Rows are points. Any point is a mix of the corners, with weights that add up to 1. It lies inside the corners' shape when no weight is negative. Is each point inside? If not, which corners have a negative weight?
In the rows, zero is written as 128.

Corners:
(1): 81 156
(2): 161 160
(3): 125 75
Points:
190 153 -> outside (1)
148 139 -> inside
139 116 -> inside
116 97 -> inside

Corners:
(1): 153 133 113 87 99 147 156 63 145
(2): 130 152 83 87 143 104 132 119 113
(3): 113 85 156 98 132 74 136 90 119
(4): 128 120 103 232 27 67 144 185 91
(5): 137 150 139 117 136 108 155 159 100
(6): 48 224 132 89 50 78 68 126 111
(7): 107 97 92 117 133 204 124 160 120
(8): 103 116 128 105 137 60 163 186 143
(9): 151 89 133 69 126 90 133 158 121
(10): 102 106 131 164 109 143 63 169 159
Points:
126 123 119 118 105 115 129 129 117 -> outside (8)
140 116 122 131 120 105 151 151 113 -> outside (6)
111 125 129 125 107 118 103 144 135 -> inside
115 138 108 167 80 134 73 182 118 -> outside (1, 3, 8)
115 138 126 90 109 81 144 125 111 -> outside (10)
125 135 120 135 89 113 125 124 110 -> outside (8)

Corners:
(1): 139 62 90 94 137 110 76 171 108 132 76 122 160 116 164 160 69 128
(2): 130 131 181 110 200 168 175 99 126 168 138 137 109 90 139 153 82 184
(3): 65 82 154 164 176 156 157 164 180 144 161 149 61 95 129 154 128 116
(4): 166 135 112 186 160 133 132 94 76 103 134 75 120 164 146 162 133 141
(5): 153 142 160 130 135 115 187 187 113 134 98 144 159 149 170 140 122 152
(6): 144 176 131 120 167 105 89 80 96 68 154 77 92 70 164 88 103 178
(7): 139 116 170 139 188 81 130 182 54 148 180 112 116 179 117 182 155 139
(8): 71 68 127 114 121 111 150 98 135 127 115 71 184 119 65 156 150 81
(9): 153 162 109 94 96 100 104 181 99 142 159 80 118 96 85 182 97 140
(10): 142 63 178 195 76 132 90 118 58 149 151 142 149 140 165 113 75 142
(11): 98 63 137 104 128 169 128 185 120 107 154 152 74 149 106 134 106 180
(12): 93 102 149 155 173 176 119 191 160 148 90 71 164 74 80 127 144 158
(13): 151 151 104 168 90 60 164 168 133 159 79 106 76 181 68 83 89 126
(14): 127 73 111 143 124 100 98 107 149 140 149 149 135 96 88 164 162 136
(15): 78 156 127 103 113 115 119 97 113 135 105 83 132 104 108 173 178 161
(16): 124 160 105 108 176 132 153 58 47 125 172 65 106 65 98 140 201 129
(17): 106 129 89 184 178 104 134 88 67 155 179 168 150 192 145 135 127 104
(18): 138 84 110 95 81 108 180 125 161 177 102 77 153 192 122 118 178 116
(19): 168 167 170 94 140 170 68 128 131 121 103 111 98 135 118 176 169 117
Points:
124 130 123 120 158 127 146 146 119 129 130 101 116 130 111 142 130 136 -> outside (10, 14, 15)
133 124 117 121 126 124 125 123 114 134 113 96 140 120 113 132 132 141 -> outside (3, 7)
131 118 133 152 127 113 131 131 106 142 130 119 118 141 122 125 112 136 -> inside
104 120 126 97 153 122 152 161 142 156 126 121 125 117 90 165 149 136 -> outside (4, 6, 10)
126 113 138 139 157 129 126 145 111 131 141 116 118 115 120 143 116 137 -> outside (15, 18)

Corners:
(1): 119 139 75 85 154 172 173 116 89 171 88 123 149 145 135 142 111 146 133 175
(2): 145 144 135 168 97 128 124 180 162 143 159 117 166 105 63 140 115 116 163 164
(3): 75 121 133 94 107 168 82 79 96 76 120 106 143 141 186 122 87 139 127 113
(4): 127 145 183 109 148 125 102 180 109 166 129 148 150 50 54 150 169 162 150 101
(5): 139 143 151 103 136 99 101 86 137 67 112 127 170 112 146 211 197 75 59 147
(6): 93 120 130 174 173 110 174 133 128 119 145 142 166 133 159 98 178 94 79 172
(7): 156 97 123 129 182 150 158 63 86 152 75 132 165 190 192 85 120 126 111 102
(8): 170 138 128 118 184 145 96 181 121 193 144 145 164 60 89 77 62 160 107 138
(9): 90 119 63 127 139 129 101 96 99 78 93 98 106 92 145 164 106 136 158 88
(10): 85 165 145 132 194 161 174 167 160 138 90 132 138 142 127 212 155 137 47 201
(11): 57 119 135 126 158 89 178 180 136 121 124 96 133 175 162 133 133 170 148 170
(12): 149 115 93 131 108 173 159 188 141 171 145 93 171 118 157 108 68 141 136 74
(13): 61 84 143 56 88 94 91 139 158 114 146 113 147 149 110 146 154 91 107 156
(14): 113 108 156 134 91 108 154 154 141 137 72 153 127 94 155 94 110 149 157 164
(15): 58 122 137 119 137 131 194 136 93 61 95 166 110 105 111 176 79 218 125 89
(16): 127 144 135 129 128 102 95 102 151 130 179 97 172 137 82 103 128 56 135 102
(17): 84 154 94 116 126 188 161 98 130 103 151 166 96 84 155 110 121 195 103 104
(18): 100 106 131 43 171 203 83 46 104 165 172 87 77 130 129 185 106 107 169 120
(19): 170 185 154 159 152 86 111 120 78 53 126 150 118 164 122 154 171 94 112 113
(20): 104 118 183 100 108 134 108 141 105 120 161 129 145 82 82 102 163 162 67 172
(21): 145 120 104 114 61 124 91 127 109 161 108 110 132 96 164 186 120 154 145 89
Points:
109 131 127 110 131 138 124 133 126 127 132 122 136 111 126 145 123 136 123 134 -> outside (7)
107 129 131 114 134 131 131 123 119 123 121 129 135 122 131 138 129 138 125 135 -> outside (12)
113 117 133 104 117 148 114 132 111 133 130 122 119 105 127 134 104 161 153 108 -> outside (1, 5, 6, 10, 16)
106 134 123 120 138 141 129 150 115 125 135 122 135 111 119 144 120 150 124 129 -> outside (5, 7, 14, 16)
